Each row is a point. Each copy is the shape, with its points in the same order, stretched, turned, moved and blurred by noise. Some copies are also mirrored. Which?

Shape (5 x 2):
[[  5  -8]
 [-10 -10]
 [ 35  22]
 [-47 -13]
 [ 32 -21]]
Copy 1 (5 x 2):
[[  2 -12]
 [-13   9]
 [ 60 -29]
 [-39  57]
 [  3 -57]]
Copy 1 is: only turned
Copy 2 (5 x 2):
[[-15  -2]
 [-13  13]
 [ 17 -26]
 [-12  55]
 [-24 -32]]
Copy 2 is: only turned
Copy 3:
[[ -5   7]
 [  3  18]
 [  1 -47]
 [ 31  41]
 [-42   7]]
Copy 3 is: only turned
Copy 4:
[[ 10  11]
 [ 17   1]
 [-25   8]
 [ 59 -16]
 [-25  38]]
Copy 4 is: only turned

Shape (8 x 3):
[[-18  33 -36]
 [ 15  19 -25]
 [ 32  13  31]
 [ 26  -2 -24]
 [ -4 -19 -11]
 [ -3   1  30]
 [-37  -1 -16]
 [  8   6  26]]
Copy 1, 8 rows:
[[ -6  14  60]
 [-24  20  22]
 [-15  27 -48]
 [-33   6  10]
 [ -5 -26  14]
 [  9  -5 -27]
 [ 16 -29  47]
 [  0   5 -28]]
Copy 1 is: only turned
Copy 2 (8 x 3):
[[-43   7 -33]
 [ -1  -6 -38]
 [ 59  33 -13]
 [ 18 -28 -29]
 [  6 -21  14]
 [ 27  30  21]
 [-35   0  21]
 [ 33  27   8]]
Copy 2 is: only turned
Copy 3 (8 x 3):
[[ -7  17 -44]
 [-21  -7 -28]
 [  9 -37  -9]
 [-28 -11 -11]
 [  2   7  14]
 [ 31 -12   7]
 [ 20  28  -3]
 [ 19 -19   0]]
Copy 3 is: only turned

Shape:
[[ 26  13  22]
 [ 37 -11  22]
 [ 15  -5  14]
 [  8   2  -4]
 [ 11 -25  11]
 [ 31 -29 -21]
 [-41 -24 -16]
 [ -7 -19  -7]
 [  7   4  -6]]
Copy 1 (9 x 3):
[[ 47  -7  17]
 [ 47  29  31]
 [ 24  12   9]
 [ -3   5  14]
 [ 13  39   4]
 [-21  53  54]
 [-58  24 -47]
 [-19  28  -3]
 [ -6   1  10]]
Copy 1 is: only turned
Copy 2 (9 x 3):
[[-29   2  19]
 [-22 -23  28]
 [ -7  -7  15]
 [  0   2  -8]
 [  9 -23  15]
 [  5 -39 -15]
 [ 60   5 -17]
 [ 26 -10  -6]
 [  0   3  -9]]
Copy 2 is: mirrored
Copy 3:
[[-39   2   4]
 [-59 -14 -22]
 [-28   4 -15]
 [ -2  -5 -11]
 [-27  -4 -34]
 [-19 -46 -46]
 [ 46  13 -36]
 [  9 -10 -29]
 [  1  -9  -6]]
Copy 3 is: only turned

Shape:
[[ -9  25 -60 -11]
 [  1 -20  21   0]
 [-10  -3   8 -19]
 [ 13 -11  20   6]
 [  3 -11 -46 -16]
 [  1  -3  15 -19]
 [-16 -19  18   3]]
Copy 1, 7 rows:
[[-58  46  37  24]
 [ 11 -12 -18 -21]
 [ -8 -12   6 -15]
 [ 16 -14 -21 -11]
 [-49  44  -7   0]
 [  0 -21  -6 -10]
 [  8  -7   0 -27]]
Copy 1 is: mirrored
Copy 2:
[[-36 -20  10 -13]
 [ 18   8 -11   3]
 [ 24 -11  -8 -12]
 [ 13  11  -1   7]
 [-20 -29  -9  13]
 [ 27  -8  -2  -9]
 [  5   9 -19 -11]]
Copy 2 is: mirrored
